Rows are points. Each copy is the shape, with its points in the same order, turned, moved and blurred by noise. Some copies are also mirrored. Which?

Shape (9 x 3)
[[ 0.38  0.20  0.43]
 [ 0.14 -0.23  0.40]
 [ 0.11 -0.10 -0.24]
 [ 0.00  0.13  0.16]
 [ 0.19  0.12 -0.01]
 [ 0.13  0.12 -0.06]
 [ 0.20 -1.00  0.29]
 [-0.01  0.07  0.38]
 [ 0.32  0.14 -0.75]]
Copy 1 (9 x 3)
[[ 0.48  0.27  0.18]
 [ 0.30 -0.16  0.25]
 [-0.06 -0.04 -0.29]
 [ 0.03  0.18  0.12]
 [ 0.09  0.18 -0.12]
 [ 0.03  0.18 -0.13]
 [ 0.35 -0.94  0.08]
 [ 0.12  0.11  0.31]
 [-0.14  0.22 -0.83]]
Copy 1 is: only turned
Copy 2 (9 x 3)
[[ 0.44 -0.32  0.20]
 [ 0.13  0.05  0.38]
 [ 0.11  0.21 -0.35]
 [ 0.04 -0.20 -0.02]
 [ 0.20 -0.09 -0.17]
 [ 0.14 -0.12 -0.22]
 [ 0.08  0.82  0.57]
 [ 0.02 -0.20  0.14]
 [ 0.31  0.21 -0.89]]
Copy 2 is: mirrored
Copy 3 (9 x 3)
[[ 0.51  0.39  0.05]
 [ 0.23  0.10  0.32]
 [ 0.15 -0.28 -0.22]
 [ 0.12  0.19 -0.11]
 [ 0.26  0.02 -0.22]
 [ 0.21  0.01 -0.25]
 [ 0.20 -0.53  0.79]
 [ 0.09  0.30  0.09]
 [ 0.35 -0.50 -0.74]]
Copy 3 is: only turned

Shape (10 x 4)
[[ 0.13 -0.84 -0.09 -0.01]
 [ 0.46  0.15  0.10  0.14]
 [-0.02 -0.29 -0.24  0.18]
 [-0.03  0.22  0.38 -0.17]
 [-0.52  0.16 -0.06  0.25]
 [ 0.52  0.29  0.37 -0.57]
 [ 0.03  0.10  0.12  0.13]
 [ 0.01  0.01 -0.60  0.27]
 [-0.03 -0.56  0.34 -0.41]
 [ 0.05  0.31  0.17  0.18]]
Copy 1 (10 x 4)
[[ 0.08 -0.80 -0.28  0.13]
 [ 0.28  0.13 -0.15 -0.25]
 [-0.10 -0.20 -0.25  0.16]
 [-0.16  0.04  0.32 -0.35]
 [-0.50  0.18  0.15  0.31]
 [ 0.07 -0.02  0.09 -0.97]
 [-0.04  0.09  0.03 -0.10]
 [-0.23  0.17 -0.61  0.19]
 [-0.13 -0.73  0.18 -0.27]
 [-0.02  0.35  0.16 -0.17]]
Copy 1 is: only turned
Copy 2 (10 x 4)
[[ 0.62 -0.77 -0.20  0.19]
 [ 0.22  0.19 -0.03  0.49]
 [ 0.11 -0.47 -0.13  0.17]
 [ 0.31  0.24  0.25 -0.08]
 [-0.27 -0.26  0.33 -0.18]
 [ 0.72  0.64 -0.12  0.06]
 [ 0.17 -0.02  0.18  0.16]
 [-0.32 -0.35 -0.36  0.18]
 [ 0.86 -0.33  0.10 -0.15]
 [ 0.02  0.16  0.23  0.21]]
Copy 2 is: only turned
Copy 3 (10 x 4)
[[ 0.09 -0.69 -0.03 -0.71]
 [ 0.47  0.14  0.13 -0.29]
 [ 0.13 -0.40 -0.17 -0.37]
 [-0.06  0.10  0.25  0.00]
 [-0.10 -0.33 -0.31  0.39]
 [-0.01  0.52  0.62 -0.38]
 [ 0.18 -0.04 -0.06  0.03]
 [ 0.19 -0.12 -0.64 -0.28]
 [-0.29 -0.43  0.51 -0.52]
 [ 0.33  0.03  0.18  0.13]]
Copy 3 is: only turned
Copy 4 (10 x 4)
[[ 0.18 -0.73 -0.13  0.35]
 [ 0.53  0.19  0.19  0.18]
 [ 0.02 -0.13 -0.22  0.32]
 [ 0.10  0.13  0.39 -0.29]
 [-0.44  0.27  0.04  0.09]
 [ 0.69  0.06  0.27 -0.59]
 [ 0.13  0.14  0.19  0.10]
 [ 0.05  0.22 -0.47  0.42]
 [ 0.11 -0.69  0.20 -0.24]
 [ 0.12  0.32  0.28  0.06]]
Copy 4 is: only turned

Shape (8 x 4)
[[ 0.15 -0.17  0.38 -0.08]
 [ 0.40  0.43  0.22 -0.18]
 [-0.31 -0.13 -0.34 -0.19]
 [ 0.37  0.72  0.01 -0.16]
 [-0.58 -0.14 -0.30 -0.20]
 [ 0.02  0.05 -0.48  0.52]
 [ 0.33 -0.07 -0.49 -0.14]
 [ 0.19 -0.11 -0.23  0.37]]
Copy 1 (8 x 4)
[[-0.30  0.15  0.41 -0.25]
 [ 0.01  0.17 -0.09 -0.56]
 [-0.50 -0.61  0.08 -0.04]
 [ 0.08  0.07 -0.41 -0.63]
 [-0.75 -0.58  0.00  0.06]
 [ 0.10 -0.35 -0.16  0.39]
 [ 0.14 -0.59  0.12 -0.24]
 [ 0.11 -0.22  0.11  0.22]]
Copy 1 is: only turned
Copy 2 (8 x 4)
[[ 0.05  0.02  0.39 -0.24]
 [-0.20  0.60  0.02 -0.19]
 [-0.16 -0.45 -0.28 -0.09]
 [-0.21  0.72 -0.13 -0.04]
 [-0.40 -0.54 -0.30  0.02]
 [ 0.33 -0.07 -0.20  0.56]
 [ 0.30  0.00 -0.45 -0.13]
 [ 0.34  0.02  0.01  0.26]]
Copy 2 is: only turned
Copy 3 (8 x 4)
[[ 0.01 -0.01  0.45  0.12]
 [ 0.39  0.36  0.09  0.47]
 [ 0.31  0.10  0.03 -0.55]
 [ 0.45  0.51 -0.19  0.41]
 [ 0.09  0.16 -0.04 -0.79]
 [ 0.02 -0.16 -0.55 -0.14]
 [ 0.61 -0.20 -0.22 -0.02]
 [ 0.00 -0.31 -0.30  0.05]]
Copy 3 is: only turned
